Each row is a point. The window is the flat piece filled in between its corners: a triangle in 3 columns, a solid with four corners in 4, and so on. A path goes straight from each point to the next, and from the last back to the first. List the points from which the path goes on through the window.
In the rows, 128 means zero.

Window:
[[134  85 103 134]
 [108 152 138 103]
 [115 150 188 105]
 [102  88 118 134]]
Path:
(1): [133 167 161 142]
(2): [103 122 176  95]
(3): [107 152 175  77]
(4): [122 159 173 119]
(5): [110 146 145 122]
(6): [113 138 153  73]
(7): [121  80 117 113]
(8): [129 107 123 166]
(9): [131 138 139 138]
(10): [125 107 135  74]
(11): [105  96 141  95]
(12): [109 125 136 134]
Through the window after points: 1, 5, 11

Window (6 x 6):
[[138 170 118 111 135 108]
 [ 78 153  85  89  69 149]
 [116 132 137  87 174 145]
 [ 94 128  97 159 122 170]
 [119 119 153 158 152 123]
 [171 136 124 106  77 130]]
Path:
(1): [ 94 115 116 133 161 101]
(2): [102 147 154 177 132 194]
(3): [122 162 119 117  98 134]
(4): [113 133  92 112 113 111]
(5): [ 91 120  88 123 135 144]
(6): [ 76 168 137 137 113 174]
(7): [138 151 147 123  90 166]
(8): [131 130 114 116 107 121]
(9): [150 147  91 116 143  83]
(10): [102 174 147 113 110 162]
(11): [122 188 147 137 114 142]
(12): [122  86  99 155 130 109]
(13): [141 118 105 135 112 121]
(14): [108 165 150 137 117 148]
(15): [103 146 128 130 134 170]
(16): [ 85 124  80 141 122 144]
Through the window after points: 7, 9

Window:
[[124 104 164 156  90 104 135 116]
 [ 88 145 105 128 103 125 157 113]
 [107 100 138 108 152  87 140 131]
 [186 106 119 135 171 143 111 186]
 [182 131 108  36 149 157 181 147]
 [146 141  79  91 145 126 141  96]
 [137 148 151 163 120 176  60 139]
 [ 93  89 127 149 144 123 145  97]]
Path:
(1): [152 133 153 184 170 119 145 117]
(2): [105 100 121  96 105 137 116 126]
(3): [108 109 117 121 108 120 127 121]
(4): [143 138 154 140 152 136 189 112]
(5): [140 149 159 143 145 102 144 112]
(6): [111  97 134 146 109 114 121 122]
(7): [115  84 127  92 116 114 117 130]
(8): [122 152 119 136 177  97 167 117]
(9): [141 149 146 154 160 149 142 138]
(10): [151 114 116 112 115 128 112 142]
(11): [112  99  82  76 141 130 119 145]
(12): [145 127 165 162 143 135 172  90]
Through the window after points: 1, 3, 7, 11

Window (11 x 11):
[[113 182 115 108 214  70 113 117 153 123 126]
 [ 88 137 102  92 149 146 138  86 184 149  77]
 [165 124 151 146 162 138 197  93 146 133  90]
 [126 130 127 141 138 109  75 108 173 147 125]
 [101 161 124 131 166 103 104 205  75 161 113]
 [165 141 145 120  91 117 141 134 151 143 131]
 [104 177 161 130 114 194 120 159  46 137 134]
 [141  86 170 107  85 133 140 132 156 116 179]
 [124 152  93 162 130 158 122 139 155 127 116]
 [146 132  99 123 139 147 116 135 117 120  87]
 [157 115  97 144 132 111 210  84  97 166  94]]
Path:
(1): [166 133 101 116 153 137 119 134 139 165 142]
(2): [112 142 159 146 115 105 128 138 120 117 116]
(3): [106 158 129 149 130 136 134 128 117 126  94]
(4): [150 158  98 109 175 148 117 130 140 165 127]
(5): [160 144 134  90 161 167 130 136 148 173 136]
(6): [110 140 133 146 131 125 127 132 130 112 106]
(7): [101 163 139 134 126 100 173 107 182  96  92]
(8): [130 126 111  94 162 139 102 118 137 166 130]
(9): [151 135 110 111 162 143 138 111 159 157 117]
(10): [115 144 139 143 132 122 145  99 144 113 107]
(11): [ 95 112 142 146  87 130 133 127  90  88 103]
(12): [169 120 128 110 124 167 150 125 182 181 146]
(13): [144 121 134  98 151 144 123 137 120 160 156]
(14): [101 153 133 148 129 121 131 137 122 113 104]
(15): [104 145 112 122 130 124 133 109 156 123  93]
(16): [137 137 106 117 177 179 130 127 162 180 134]
Through the window after points: 7, 15
